Rows are points. Each copy is the shape, with its points in the same order, turned, moved and blurred by noise. Some copies are also mirrored. Which?
(in the rows, 128 means zero)

Shape (5 x 2):
[[147  69]
 [105 142]
 [197 118]
 [ 84 181]
 [147  97]]
Copy 1:
[[173 130]
 [ 92 155]
 [139  71]
 [ 48 160]
 [143 123]]
Copy 1 is: mirrored
Copy 2 (5 x 2):
[[141  67]
 [144 151]
 [ 75  89]
 [149 194]
 [128  90]]
Copy 2 is: mirrored
Copy 3, 5 rows:
[[132  66]
 [117 148]
 [195  96]
 [106 191]
 [144  93]]
Copy 3 is: only turned

Shape:
[[102  76 172 112]
 [122  87 117 192]
 [119  65 193  89]
 [108  83  99 164]
 [153 101  76 154]
 [193 127 170  97]
 [142 125 105 142]
 [145 136 169  98]]
Copy 1, 8 rows:
[[ 60 124 116 186]
 [135  95  60 164]
 [ 54 127 147 209]
 [112  78  74 146]
 [154  69 107 135]
 [138 148 184 184]
 [139 106 117 131]
 [107 159 155 160]]
Copy 1 is: only turned
Copy 2:
[[154  67 142  72]
 [ 76  79  75 108]
 [157  53 171  63]
 [109  66  68 124]
 [106  73 101 165]
 [121 112 205 125]
 [126 109 114 147]
 [157 119 177 113]]
Copy 2 is: only turned
Copy 3:
[[ 80 163 161  83]
 [ 91 106 199 156]
 [ 63 159 148  52]
 [117 119 211 134]
 [135  70 197 122]
 [ 92  82  99  70]
 [135  92 161 123]
 [109 124 106  83]]
Copy 3 is: mirrored

Shape:
[[128 193 168 146 175 148  63 129]
 [ 50 110 153 135 147 107 136  90]
 [ 73 105 146 129 116  86 132 117]
 [ 69 140 144 175 142 135 148 133]
 [ 72 187 108 168 170 168  81 107]
 [123 202 100 131 132 135  85 202]
 [152 169  68  80  79 194  90 193]
 [183  71  59 109  58 113 169 144]
 [149 138  50  65 143 187 138 193]
 [171 125 106  93  99 174  88 195]
 [100 101  94 134 142 122 132 119]
 [122  79  77 130 141 114 156 155]
 [106 153 157 139 129 107 170 101]
 [ 92 109  78 108 128  53 172 100]]
Copy 1, 14 rows:
[[145 150 180 158 175 155 131 151]
 [138 121 154 118  59 129 106 211]
 [126  89 122 110  82 148 114 198]
 [128 130 151 171  71 147 154 184]
 [ 82 161 193 190 121 151 115 152]
 [ 87  76 139 202 172 178 141 115]
 [ 89  61 151 150 129 168 134  26]
 [105  64  35  95  65  96 157  66]
 [ 75  33 169 159 117  89 169  46]
 [105  75 142 115 139 161 180  47]
 [ 92 115 127 125  79 116 132 149]
 [ 80  79 105 123  77  93 169 146]
 [176 107 123 154  88 109 114 167]
 [ 90  77  79 134  72  74  84 177]]
Copy 1 is: mirrored
Copy 2, 14 rows:
[[126 150 152 187 110 191  97  80]
 [ 74 111  90 120 156 154 114 145]
 [ 94 105 127  91 157 141 135 139]
 [116 145 119 139 187 136  98 131]
 [139 170  84 155 142 195  76  98]
 [179 175 178 102 128 150  74  51]
 [179 231 159  69  83 116 146  44]
 [196 150 133  48 119  62 210 147]
 [169 219 138  80  62  72 102  99]
 [168 211 186  84  85 127 160  94]
 [144 139 103 104 126 125 119 154]
 [160 148 136  83 129  96 120 173]
 [109  99 112 148 154 104 132 102]
 [145  71  89  65 127  95 121 154]]
Copy 2 is: mirrored
Copy 3:
[[117 192 118 128 187  62 117 147]
 [ 75  83 117 177 121 104 101 153]
 [ 74  98 126 145 103 139 109 166]
 [119 113 109 157 109  82  75 178]
 [129 159  51 166 154  58 113 146]
 [148 173  74  60 143  87 131 190]
 [207 154  92  72 125 109 213 199]
 [186  99 149  81  29 185 165 141]
 [212  85  96  52 130  89 189 156]
 [201 147 136  80 146 137 176 189]
 [137  92 102 138 110 128 114 132]
 [162  70 115  95  92 145 110 136]
 [ 89 123 154 137  78  74 111 150]
 [ 73  71 102 107  55 135 128 115]]
Copy 3 is: only turned
Copy 4:
[[103  42 176  86 136 152 128 142]
 [ 96 136 135 159 158 128  77  97]
 [ 86 169 122 153 161 132 102 119]
 [119 115 155 172 142 178 112 103]
 [138  46 132 109 125 162  79  90]
 [135 105 177  66  70 178 142 157]
 [153 110 157  69  21 117 193 116]
 [190 206  92 132 103  56 191 125]
 [175 113 165 118  13  75 135 133]
 [128 106 131  92  53  88 199 149]
 [149 137 105 146 111 112 105 117]
 [164 161 107 172  97 108 120 149]
 [138 139 172 153 167 122 130 100]
 [167 216 122 133 144 111  82 126]]
Copy 4 is: mirrored

Shape, 14 rows:
[[153  82 120 174 113 114 144  87  46]
 [ 97 132 184 175 136 122 108 176  79]
 [120 156 128 153  96 154 168 153  85]
 [ 72 110 115 106  83 153 160 166  75]
 [ 65  61 159 155 148  96  86 105 180]
 [149 172 160 137  76 120 113 178 109]
 [ 62 112 165  67 117 110 116  49 168]
 [ 73 153  72 107  92 206 189 100 177]
 [ 57 114  56 145 142 143  83 166 147]
 [183 163  83 131 156 176 183 145 180]
 [114 138  79  74 160 185 112 166  50]
 [133 151  78 129 191  81 132 109  98]
 [147 134 126  57  92  91 155 150 126]
 [173 102 102 107 103  94 175 152 115]]
Copy 1:
[[141 213 119  62 151 138 115 126 166]
 [158 128  86 104 146  71 143 102 110]
 [132 172 156 132 152  68 113 146 125]
 [167 156 116 180 173 102  83 161 168]
 [115  36  74  82  91 127 120 118 174]
 [168 139 168 144 113  78 134 112 102]
 [123  15 150  85 149 143  88 158 169]
 [ 45 102 192 179 140  85 103 200 191]
 [ 97  98 100 199 132 118 121  69 197]
 [ 30 157 163 170  83 127 141 155  95]
 [135 162 133 199 203 166 148 122 130]
 [ 65 147 144 121 156 167  87  67 109]
 [156 120 178 156 118 159  62 156  89]
 [141 173 144 134  88 149  65 155 105]]
Copy 1 is: mirrored
Copy 2 (14 x 9):
[[ 38 143 112  59 170 112 113 138 102]
 [106  66 169 114 166 114 167 167 124]
 [ 62 105 115 144 127 102 174 123 132]
 [ 70 128 165 149  96  56 148 131 112]
 [174 100 169 125 158 128  66 142  41]
 [110 111 159 130 142 141 192  97 160]
 [135 164 170 212 172 135  44 116  91]
 [ 89 128  74 219  62 106 100  77  98]
 [160 127 140 134  43 122 133 169  67]
 [147 113  12 143 109 119 150  80 140]
 [109 155 117 137  73  70 135 196 182]
 [142 184  76 118 153 129 147 186 104]
 [130 180 146 153 150  89 151  83 144]
 [115 178 105  93 148  82 163  75 127]]
Copy 2 is: only turned
Copy 3 (14 x 9):
[[139 222 105 136 201 115 151 101 121]
 [115 139  97  56 180  90 125 101 189]
 [ 83 180 131  93 123 106 164  96 160]
 [ 69 143  94  93 135 162 189 103 143]
 [146 118  32 139 155 129  62 157 161]
 [110 116 154 114 137  75 166  91 198]
 [ 94 111  83 190 136 192  54 105 156]
 [ 72 178 104 142  14 172 132 121 136]
 [156 113  34  83  70 126 143 105 128]
 [149 175 186 108  39 112 119 143 121]
 [155 142 133  56 114 188 181  54 123]
 [156 149 126 105 134 104  90  68  67]
 [103  94 170 152 138 136 158 113 116]
 [123 143 160 141 147 110 169 143  95]]
Copy 3 is: mirrored
Copy 4, 14 rows:
[[136 130 160 119 194 146  27  88 120]
 [223  80 121 107 173 139 111 125 114]
 [165 163 119  80 165 168 114 127 104]
 [161 144 116  71 119 130 105 103  48]
 [142  27 107 114  91  90  94  92 176]
 [224 159 124  86 155 155 137  89 150]
 [122  98  31 122  84  86  84  50 149]
 [ 71 188  73  81  67 139 130 148 118]
 [144 110 150  89  94  43 139 155 122]
 [ 83 187 145 137 136 160 190 133 161]
 [162 180 141 157 144  79 133 122  40]
 [112 142 126 132 208  63 123 105 144]
 [144 169 116  91 142 126 150  18 119]
 [116 151 167  87 163 144 132  42 123]]
Copy 4 is: only turned

Shape:
[[ 94 174 139 131  57 114 172  92 128  69 222 179]
 [159 121 153  99 145 172  60 197 105 179 190 174]
 [135  80 129 118 165 143 126 171 166  90 130 119]
 [109  70 185 183 155 106 122  83 193 179 139 145]
 [169 104 153 158 149 130 120 199  79 163 118 140]
 [ 87 175  70  99  99 183 113 103  83 138 116 155]
 [138  92 109 134  92 164 152 127 142 168 130 107]
 [132 173  78 114 133 141 152 100 105 108 160  93]
 [ 97  75 131 194  94 129 108 133 162 165 126 108]
 [211 178 117 165 152  95  85 109 146  79 123 190]
 [138 118 113  74 104 111 135 162  78  92 193 155]
 [166  92  71 130  58  99 112 110  81 100 134 187]
 [155 159  69 140 151 120  81 111 104 128  97  86]
 [137  65 151 121  95 186  70 104  79  73 151 156]
 [147 181 131 116  98  71 163 140 152 144 107  94]]
Copy 1, 15 rows:
[[160 150 124 164 117  90 198 158 249 135  71 142]
 [165 162 127 130 124 163 243 163  63  99 176 104]
 [100 125 109  85  97 130 151 123 107 103 109  55]
 [136 120  89  78 134  44 107 213  96 132 156 106]
 [151  98 101 151  95 184 139 174  90  87 159 109]
 [124 111 111 114 172 164 193  86 167 111 140 195]
 [114 133 101 118 126 102 142 134 125  41 145 152]
 [ 89 148 134 106 107 170 147 121 205 105 129 152]
 [111  79  84 120 127  53 130 153 129  81 174 111]
 [ 72 138 154 194 144 149 133 150 114 198 108 116]
 [148 178  70 156 104 184 198 138 172 100  97  95]
 [ 94 137  46 217 169 146 159 133 150  92  96 144]
 [ 61 112 116 118 149 183 110 106 148 123 180 131]
 [132 122 109 141 213 141 196 155 131  65  99  73]
 [149 155 123 144  71 121  74  94 164 136 154 150]]
Copy 1 is: only turned
Copy 2:
[[171 130 106 163  59 189 160 156  32  70 107 190]
 [ 98  57 206 143 161  99 196 111 134 127  96 176]
 [ 83 126 160 160 116 161 123 138 161 114 116  86]
 [ 87 127 148  44 104 168 181 169 100 145 178  87]
 [107 109 188 159 166 114 140 185 151 179 136 160]
 [160 107  63 146 102  94 120  87 136 128 124 197]
 [145 110 122  94 121 120 118 180 162  98 131 133]
 [156 182  89 156 137 149 130 119 142  89 118 173]
 [101  90 117  64 113 178 127 188 151 142 138 134]
 [ 30 146 104 201 143 137 173 150  87 105 197 176]
 [150 119 186 188 111 156 112 120 110  86 114 192]
 [125  90 134 170  87 146  93 155 125  85 207 221]
 [ 90 161  81 141 184 140 111 113 166 131 162 178]
 [156  27 134 182 128 176 142 109 129 111 183 133]
 [102 187 116 116 153 122  78 183  82 107 112 157]]
Copy 2 is: mirrored
Copy 3:
[[108 168 112  57 153  62  29 156 134 177 144 105]
 [ 81 162 164  76 208 124 228 138 117 191  87 121]
 [ 73 141 173 143 109 181 157 122 142 156 133 113]
 [ 59 206 128 131 115 144 133 117 237 138  38  92]
 [123 177  94 145 150 149 221 124 136 173 106 125]
 [141 125 158 113 169  89 100 138  95 145  76 215]
 [150 181 169 113 143 165 132 122 182 156 106 163]
 [151 119 145 134 189 129  88 161 143 116 135 141]
 [137 177 150 128 110 153 127  81 188 167  43 110]
 [ 88  61  73  86 110 109 158 190 175 146  98 123]
 [129 159 163  99 152  81 155 143 101 150 179 111]
 [179 135 148  90  83  49 157 148 155 157 123 150]
 [159  76 132 151 151 136 154 137 145  95  74 145]
 [131 183 194 108  92 112 154 206  92 164  74 113]
 [136 137  77  78 150 163 116  88 170  93 144 143]]
Copy 3 is: only turned
Copy 4, 15 rows:
[[155 204 109 157  88 188  90  42 207 101  96 134]
 [104 138 202 136  84  42 142 115 150 182  92 166]
 [139 100 110 108 103 125 100 174 117 136 102 143]
 [118 140 129  93  44 157 106  92  44 163 180 112]
 [103  92 167 113 162 108 150 102 108 189 114 165]
 [206 144 143 195 148  91 128  85 178 140 134  77]
 [143 102 116 100 108 121 155  94 133 143 118  65]
 [149 167 126 129 174 122 110 117 169  92 122  79]
 [166  79 141  74  90 140 106  67  92 151 143  99]
 [111 121 174 183 131 153 135 119 132  52 176 190]
 [130 156 166 158 124 153 111 123 189 146  45 129]
 [147  92 195 181 123 207 147  97 187 127 109 103]
 [168 114 184 130 189 111 126 133 116  89 156  96]
 [192 138 175 124  87 159 153 155 203 187 145 146]
 [148 141 117 126 161 143 143  69  75  67  74 112]]
Copy 4 is: only turned
